Each row of a before or after table is a point. The points were changed in one or more steps. Then noise was added and the rows were shuffled. The steps act on columns, c1 being the first. What was done? A step turns or swaps two columns, mirrors them in a line or flattens them onto one, adds a multiple of one to another, or multiplies or shifts one. Angles are multiples of 10 degrees, from the lower column toward the higher: turns from -170 to 170, lines from 10 to 170 but not 90. Use the fewest steps. Two steps may share a column if one is a turn and the other turns, adds or multiplies; they go together, in the order done. Otherwise the lowest column goes first.
In the rows, 128 means zero.

Before:
[[143 135  82]
 [136  98  72]
 [108  97 141]
 [117 117 134]
 [ 91  79 163]
 [ 94  88 161]
 [ 86 100 171]
 [161  96 108]
 [130 118  92]
 [140  98 123]
 [114  91 100]
 [106 125 135]
 [ 97  79 158]
 [116 113 118]]
After, 14 rows:
[[124 167  92]
 [122 140  80]
 [ 86 142 103]
 [127 189 164]
 [132 146 115]
 [138 179 172]
 [146 142 136]
 [134 164 148]
 [133 191 175]
 [133 143 134]
 [120 116  67]
 [150 175 184]
 [108 150  56]
 [101 145 123]]
Steps: turn c1 and c2 by -150 degrees; multiply c3 by 1.3

Before (9 x 4):
[[ 87 153 114 121]
 [102 117 135  97]
 [202 149 142 121]
 [ 90 110 131  67]
 [ 83 135  72 134]
 [152 100 149 118]
 [105 122 116  87]
 [186 119 129  98]
 [182 133 143 126]]
After (9 x 4):
[[105 170 119 137]
 [ 89 124 115 155]
 [150 144 151 105]
 [ 82 121  70 132]
 [102 162 132 133]
 [ 90 195 129 136]
 [180 125 145 138]
 [186 159 129 130]
 [200 127 142 149]]
Steps: turn c2 and c4 by 110 degrees

Before:
[[123 134 161 143 153  24]
 [ 12 123 164 122 127 137]
 [155 121 140 123  92  88]
 [159 101 122 141 158 100]
 [104 123 108 145 152 138]
 [155 123  90 115 153 110]
 [119 143  26 148 157 108]
 [156 174 157 131 151  75]
 [144 100 125 146 133 135]
 [144  99 167 136 106 134]
 [125 100 165 115 153  99]]
After (11 x 6):
[[163 124 127 124 111  84]
 [135 134 128 143 148  24]
 [117 122 126 113 165 109]
 [162  99 129 135 119 132]
 [137 141 127 148 150 109]
 [ 95 100 130 115 151  99]
 [120 123 131 146 140 139]
 [ 18 124 128 123  71 138]
 [164 103 125 144 171  98]
 [145 172 128 135 160  75]
 [165 101 128 147 145 136]]
Steps: turn c1 and c5 by 30 degrees; add 1.5 times c4 to c1; multiply c3 by 0

Before:
[[141 131 156 117 146 112 157 112]
 [132 156 198 128 177 149  82 123]
 [148 126 182 156 126 161 175  74]
 [149 187 171  96 132 170 115 128]
 [105 125 178 139 112 105 123 142]
 [ 85 108 123 148 146 134 125 175]
 [102 150  97 132 112 105 122 125]
 [ 94 182 207 109 175 164 108 125]
 [115 154 137 170 129  68 140 167]
 [144 167 144  76 158 145 133 114]]
After (10 x 8):
[[ 94 182 175 111 205 164 109 124]
 [132 155 178 129 196 148  81 122]
 [105 125 112 139 179 107 124 142]
 [151 125 127 156 181 162 176  74]
 [144 168 159  75 145 144 132 116]
 [116 152 130 169 137  68 139 168]
 [148 190 130  97 172 170 113 125]
 [141 132 145 119 155 110 157 113]
 [ 85 109 144 149 122 134 125 175]
 [102 151 113 132  97 104 124 124]]
Steps: swap c3 and c5

Before:
[[108  81 103 134 150 153 156 139 159]
 [100 179  92 114 131 125  86  72 108]
 [122 102 122 159 174 148 170 115 182]
 [157  95 151 118 134 144 109 133 181]
 [117 159 108 172 135 136 104 103  98]
 [132  94 118 184 210 109 105 127 124]
 [ 77 101 105 187 151 121 145  71 117]
 [102 146 151 125 139 116 113 138 147]
 [127 150 155  97 137 133 123 111 111]
 [ 86 158 136 127 144 160  92  92 112]]
After (10 x 9):
[[110  81 149 134 181 100 156 133 189]
 [101 146 121 125 168 154 113 131 166]
 [116 159 131 171 166 107 103 118  67]
 [123 102 146 161 204 119 170 123 236]
 [ 86 159 161 127 174 131  92 113  97]
 [ 77  99 116 187 181 107 145 104 107]
 [127 150 138  97 167 154 123 121  94]
 [132  94 108 184 240 122 105 127 120]
 [157  95 148 118 164 148 110 130 234]
 [101 179 119 114 161  93  86 105  89]]
Steps: mirror c3 and c6 in the line at 40 degrees; shift c5 by 30; multiply c8 by 0.4; multiply c9 by 2

Before:
[[113 106 100 140 124  48 161 141 148  75 105  97]
 [136 116 104 152 131 143 144 105 143 120 161  91]
 [189 135 156 109  83 122 116 132 123 115 134  98]
 [119 108 139 121  99 140  91 156  68 123 174 122]
 [159 103 150  89  95 152 154  99 144 136 154  99]
 [ 93 136 135 132 135 104 109  71 156 155 139 108]
 [141 139 161 115 134 125 105 100  89 156 116 134]
 [136 119 169 168 111 125 141 106 144 138 147 111]
 [131 149 145 153  95 133 131 147 112 141 110  97]
 [163 140 129 167  98 136 118 139 172 128  37 128]
 [128 172 145 127 107 143 142 124 169  78 120 125]
 [170 147  87 123  88 147 139 156 148 130 128 151]]
After, 12 rows:
[[ 93  99 131 132 117 104 110  72 131 155 140 101]
 [136 116 119 151  96 143 144 106 114 120 161 108]
 [190 132 139 110  54 122 116 132 136 115 135 245]
 [131 141 134 153  65 134 130 146 152 141 109 210]
 [160 116 137  89  67 152 153 100 101 136 154 211]
 [162  82 128 167  97 137 116 138 133 128  36 212]
 [136 114 145 168  95 125 140 106 117 137 148 168]
 [171 105 112 124 109 148 139 156 142 130 128 248]
 [119 190 134 121  93 139  91 156 118 123 173 207]
 [128  81 136 127 104 143 142 125 164  80 120 186]
 [113 111 118 140  94  48 160 143 103  74 104 129]
 [142 164 141 115 139 125 104 101 145 155 115 112]]
Steps: turn c2 and c9 by 100 degrees; multiply c3 by 0.4; multiply c5 by 3; turn c5 and c12 by -70 degrees

Before (10 x 14):
[[163 161 147 107 145 133 141 133 126  67  70 111  67 168]
 [115 106  58 124 110 109 104 120 161 103  47 130 111 117]
 [129 159 100 104  93 113 166 108 130 139 154 107 178 101]
 [157 145 190 102 129 156 127 157 146 114  90 141 123 138]
 [169 168 185  99 119  96 103 152 116 169 155 163  70 157]
 [121 111 127 109 135 187 147  78 152 148 117 156 131  83]
 [165 107  95  85 157 130 151 107  76 115 162 176 144 153]
 [174 164  71 133 164 162 174 119 163 129 126  80 152 193]
 [135 129 117 157 168  94 122  93 133 109  77 128 129 161]
 [120 143  62 137 126  49 148 139 141 137 184 153 140  88]]
After, 10 rows:
[[164 162 157 108 139 191 143 135 145 140 110 112  66 168]
 [129 156 123 105 107 171 166 106  99 119 147 106 177 104]
 [176 162 105 131 114 219 175 120 177 130 122  80 152 192]
 [169 167 167 100 135 154 102 152 113 127 129 162  69 157]
 [137 130 114 156 144 155 123  94 165 144  99 127 130 161]
 [125 111 140 108 111 246 147  79 148 139 111 154 132  84]
 [110 107  42 127  90 170 105 121 125 159  80 128 111 118]
 [121 145  76 135 114 110 147 136 133 106 166 152 141  87]
 [158 146 187 103 115 218 124 160 138 139 105 140 124 138]
 [167 107 110  83 189 190 152 109 128 110 160 175 144 155]]
Steps: add 0.7 times c7 to c3; turn c5 and c9 by 60 degrees; shift c6 by 60; flatten c10 and c11 onto the line at 120 degrees
